Each row of a before or after table is a point. One or more steps were done to the points. Then noise was added and the rows were shuffled. The steps act on columns, c1 being the first. What was done? A step turns or swaps two columns, mirrors them in a line or flattens them onto one, adds a multiple of one to another, or multiplies or shifts one. Angles are multiples of 10 degrees, from the lower column toward the higher: turns from -170 to 170, lines from 10 to 170 but not 90. Use the fewest steps. Two steps may share a column if one is a turn and the other turns, adds or multiplies; they go together, in the order done. Otherwise the lowest column goes first.
In the rows, 128 means zero.

Before (9 x 2):
[[107  99]
 [ 93 163]
 [128 117]
 [137 105]
 [127  84]
 [168  88]
 [148  39]
 [ 85 105]
 [126 112]]
After (9 x 2):
[[ 56 127]
 [130 127]
 [125 128]
 [124 128]
 [ 40 127]
 [145 128]
 [206 128]
 [169 127]
 [ 87 129]]
Steps: multiply c1 by 2; multiply c2 by 0

Before (11 x 3):
[[118 120 174]
 [128 119 168]
 [105  84 186]
 [163 138 124]
 [154  85 131]
 [134  95 142]
 [108  82 169]
 [130 112 120]
 [146  84 120]
 [114 143 133]
 [131 153 175]]
After (11 x 3):
[[ 85 132 149]
 [124 169 127]
 [139 168 162]
 [209 139  84]
 [ 94 172 130]
 [ 70 171  93]
 [146 146 100]
 [ 62 191  93]
 [180 128  84]
 [135 121 114]
 [234 121 137]]
Steps: multiply c1 by 3; mirror c2 and c3 in the line at 50 degrees

Before (14 x 6):
[[116 168  33 146 121 121]
 [ 89 145 135 104 104 198]
 [147 138 116 142 158 201]
 [139 101 157 106 117 152]
 [106 147   7 115 125 145]
 [133 148  22 134  75 115]
 [139 153  37 142 113  97]
 [127 117 122  98 121 159]
 [136 115  28 162 103 146]
 [137 121 185  82 159 149]
 [117 134 128 170 147 178]
 [ 77 105 166  94 133 144]
 [ 74 124 168 100 109 137]
 [122  97  82 148 163 176]]
After (14 x 6):
[[ 74 121 145 151 157 106]
 [ 95 134 127 219 198 170]
 [126 115  89 211 152 143]
 [ 83 102 146 141 183 111]
 [ 98 149  80 166 178 138]
 [104  95 105 198 214 159]
 [ 59 145 131 153 151 175]
 [128 120 154 133 210 151]
 [112 166  88 196 170 128]
 [137 148  87 185 121 126]
 [105 137 124 191 206 201]
 [150 152  95 191 163 110]
 [130  98 141 156 171 143]
 [111 117 127 149 171 151]]
Steps: add 0.3 times c2 to c6; turn c1 and c6 by 30 degrees; multiply c3 by 0.4; shift c4 by 50; shift c5 by 50

Before (9 x 9):
[[123 146 104 100 130 148 122 135 139]
 [120 120 112  99 121 107 152 127 158]
 [131 100  93  98 162 126 159 113 115]
 [211 138  96 115 126 127 139 132  91]
 [134 140 175 108 147 121 133 127 153]
 [111 104  87 134 143 151  33 111 139]
 [118 123 145 107 106 149 133 130 145]
 [155 147  99 125 129 144 149  84 108]
 [133 135 104 157 125 141 154 134 145]]
After (9 x 9):
[[123  98 142 112  81 131 160 101 136]
 [131 136 177 135 116 134 153 160 110]
 [145 120 127 136 150 147 133 108 112]
 [152 107 179 111  88 143  34 142 114]
 [ 40 143 193 128 111 139 136 115 127]
 [129 142   6 126 148 110 132 109 111]
 [145 117 173 127 123  98 152  99 111]
 [ 97 149 182  84 109 149 152 123 132]
 [139 146 169 133 113 141 126 100 114]]
Steps: turn c6 and c9 by 20 degrees; turn c1 and c9 by -160 degrees; turn c3 and c5 by 140 degrees; multiply c3 by 2.5; swap c4 and c8

Before (14 x 11):
[[ 82 114 162  98  96 141 105 112  94 149 145]
 [141 134 130  71 128 119 143 156 154  88 154]
 [107 118 159  84 164  89 162 154 124 166 183]
 [129 177  86 143 119 144 130  98 107 160 182]
 [145 153 148  74 100  55 168  96 101 165 146]
 [ 80 124 125  98  93 135 180 168 107  79 135]
 [ 90 180  76 111 169 129 143 124 171 155 146]
 [ 58 151 134 124 151 142 157 118 150  80 175]
 [ 87 125  98 107 161  94 119  99  98  85 200]
 [135 146  99  87 100  93 131 122 168 152 135]
 [144 128 115 137 134  86 112 172 110 163 163]
 [ 79 213 100  90 155 129 112  96 164  97 136]
 [113 132  98  54 110 145 174 137  97 139 135]
 [ 92 176 121  64 103  81 182 141 134 113 190]]
After (14 x 11):
[[100 143  97  10 137 141  78 129  97 117 140]
 [154 124 154  37 153 110 114 143 155  98 150]
 [ 80 169 164 122 107 126 109 156 151  95 177]
 [ 71 144 158  80 171 133  67 127 106  90 137]
 [ 75 144 133  93  91  72 147 144  98  77 184]
 [130 183  70 101 108 123 128 168 171 116 145]
 [134 124  95 142 168  77 146 144 109 146 146]
 [158 136  90  63 131  92 115 102 168 127 123]
 [103 127 127  58 138  73 108 179 124 177 166]
 [129 220 126  68  93 127 152 137 164  85 136]
 [114 183 131  25 142  63  69 127 134 113 171]
 [140 151 119  40 103  54  81 105 100 169 120]
 [ 64 137 140  81 126 133 139  86  94 166 149]
 [135 178  74 152 103 125 122 111 107 126 183]]
Steps: add 0.5 times c9 to c1; turn c1 and c2 by -20 degrees; turn c3 and c10 by 40 degrees; multiply c4 by 1.6; turn c5 and c7 by 160 degrees; turn c5 and c8 by -70 degrees; turn c6 and c11 by 20 degrees

Before (9 x 14):
[[141 136 110 127  86 104 138 145 103 112 129  79 130 136]
 [163 110 125 130 129 104 144 115 127 109 125 152 172 129]
 [127 135  95 120  91 133 100 142 100  89 129  87 131 133]
 [138 171 104 105 122 127 103 133 128 117 136  99 134 160]
 [169 120 145 137 150 104 125  93 103 122 125 140 153 115]
 [154 155 128 104 116 159  80 117 138 151  92  94 140  98]
 [135 130 116 103 101  86 139 121 106  84 122 111 130 134]
 [142 123 136 127 158 127 131  86 132 135 115 118 170 100]
 [149 103 157 121 135 117 117  92 119 134 108 120 172 130]]
After (9 x 14):
[[156 153  83 103 117  92 100  92  87 141 100 160 124  99]
 [168 121 126 134 149 141 151  35 116  87 122 104 193 116]
 [141 123  91 128 159 116 126   7 131  90 118 125 164 100]
 [140 171 151 105 121  99 119 146 109 123 151 129 131 160]
 [134 131 126 103 102 112 151 123 132  80 123  87 159 131]
 [142 134 119 126  85  81 155 178 128 131 134 104 166 138]
 [163 111 127 131 128 150 133  98 145  96 117 104 176 130]
 [149 101 162 123 139 121 133  22 111  95  97 116 186 132]
 [128 133 106 122  90  88 147 182  91 107 130 135 175 131]]
Steps: add 0.3 times c2 to c11; add 1.5 times c14 to c3; swap c6 and c12; add -1.5 times c9 to c13; turn c7 and c9 by 70 degrees; multiply c8 by 3; turn c8 and c10 by 20 degrees

Before (8 x 20):
[[105  66 110 176  83 147 189 129 126 148  76 105 142  73 135 172 143 122
   70 121]
 [ 97  63  71 134 125 183 141 177 125 168 127 140 144  91 106 110  81 103
   99  80]
 [104  56 122 111 111 151 132 159  90 153 130 172 128 120 121  94  82 112
  131 130]
 [135 111 165 118 199 115 147 107 180 144 117 120  91 144 153  77 163 116
  139 166]
 [101 163 159 141 144 112 172 137 176  77 187 125  78 163 137  93 157 123
  132 141]
 [155  77 127 144 164 121 148 131 118 105 155 189 173 153 108 139  65 102
  161  96]
 [146 105 125 177  54 158 185 134 117 193  72 138  88 106 128 168 171 128
   59 112]
 [200 119 149 131 100  89 130  81 156 156  45 111  97  99 144 158 122 117
  120 138]]
After (8 x 20):
[[134 122 162 118 119 109 133 106 176 141 196 109  69 168 167  74 162 120
  139 142]
 [159 188 126 144  93 118 130 130 118 109 154  75 197  98 143 139  68 103
  161 152]
 [102 172 124 110 134 152 119 156  94 151 111  53 133 131 116  96  79 115
  129 119]
 [147 139 124 179 201 142 123 131 115 193  76 106  62 111  48 166 175 125
   56 101]
 [ 99 138  70 137 129 176 119 178 127 168 125  62 154  81 102 106  81 105
  102  92]
 [101 103 110 178 192 135 127 133 126 145 108  64 150 125  68 172 144 123
   71  74]
 [204 109 147 133 212  89 135  83 158 150 129 120  77 134  60 160 127 120
  122  95]
 [102 125 163 142  70 105 130 136 178  73 120 161  49 143 196  96 154 120
  132 160]]
Steps: swap c2 and c12; turn c5 and c11 by 110 degrees; add -1 times c5 to c15; flatten c6 and c7 onto the line at 170 degrees; multiply c13 by 1.6; swap c14 and c20

Before (13 x 24):
[[113  96 161 130 156  98 148 153 136 120 120 105 139 169 103 132  86 137
  161 118 135  74  93 140]
 [101 141  95  89  98 170 131 100 183 127 129  95 114  70  94 159  86 103
  123 222 112 113  90 116]
 [118 101 197 131 150  99 151 122 128 155  78  92 141 136 130 132 134 132
  160 125  96 120 113 104]
 [174 155 140 145 142 188 119 154 161 106  75 130  40 143 110 150  99 131
  187 180 175 156 123  76]
 [142 132 161 101 149  70 151 121 118 142 115 139 143 129 151 157 127 149
  176  97 139 112 126 153]
 [155 139 166 157 117  73 163 110 129 130  77 128 159 153 127 124 107 100
  127 114 127 109  83 138]
 [165 134 165 142 155  80 115 115 118 148 129 112 139 159 181  98 107 126
  130 137 128 100 145 114]
 [151 111 174 118 136  86 163  94 119 132  83 127 153 147  88 149  74 137
  141 116 114  66 147 101]
 [131 105 172 147 142  50 175  91 122 148 132 103 108 182  95 167  97 126
  113 107 105 122 131 132]
 [ 53 150  98 115  98 175 144  86 152 119  88 120 121  95  83 144  97 173
   79 247 120 108  97 142]
 [139  95 178 116 106  99 138  83 139 104 107  99 132 163 140 116 138 138
  156  80 124  87 128 145]
 [120 111 137 138 101  69 143 127 149 147 111 127 167 175 151 130 108 143
  155  98 119 124 140  94]
 [ 93 127  89  72  81 138 125 136 134  95 105 107 129 105  89 177 139 130
   76 247  93  94 101 125]]
After (13 x 24):
[[120 110 144  88  99 171  83  99  94 127 130 184 126  69 222 159  87 102
  151 104 114 151  89 118]
 [100 157  63 117 105  98 112  84 127 101 108 160 109 162  85 115 136 136
  144 142 124 108 127 146]
 [108 156  71 132 149  99 113 122 147 154  80 163 119 135 124 133 133 131
  121 128  96  80 113 106]
 [134 129 136  72  82 138 125 137 123  96 107 165 128 104 243 178 139 130
  134  94  93 201 103 126]
 [119 160  65 131 156  97 108 153 139 121 119 142 115 169 135 132  87 138
  163 146 136 116  94 141]
 [127 135  91 100 150  70 121 119 153 142 114 114 142 128  91 158 128 149
  152 129 140  85 126 154]
 [111 140  86 157 119  72 106 110 154 130  78 116 160 154 118 125 108  99
  120 136 129 124  82 136]
 [ 93 130  82 143 155  81 143 116 124 148 128 116 139 161 101  98 106 126
  127  97 126 125 144 112]
 [112 157  54 117 136  87 113  92 160 131  83 128 137 148 145 149  72 137
  150 153 113 131 147 101]
 [107 133  90 146 143  52 102  90 169 148 133 161  97 180 134 166  98 125
   99 154 104 125 133 131]
 [135 165 119 141  99  70 102 125 126 146 111 136 148 176  92 131 108 143
  144 129 119 105 139  94]
 [ 98  52 138 145 143 188 108 155  99 107  74  77  78 142 181 151  99 130
  143 115 176  63 123  75]
 [171 104 138 114  98 174  99  85 126 121  88 210 137  94 250 143  97 170
  122  98 121 187  98 142]]
Steps: turn c1 and c12 by -130 degrees; add -0.5 times c8 to c12; mirror c2 and c13 in the line at 70 degrees; turn c3 and c22 by -140 degrees; turn c19 and c22 by -50 degrees; turn c7 and c9 by 130 degrees; turn c15 and c20 by -130 degrees; multiply c20 by 0.7
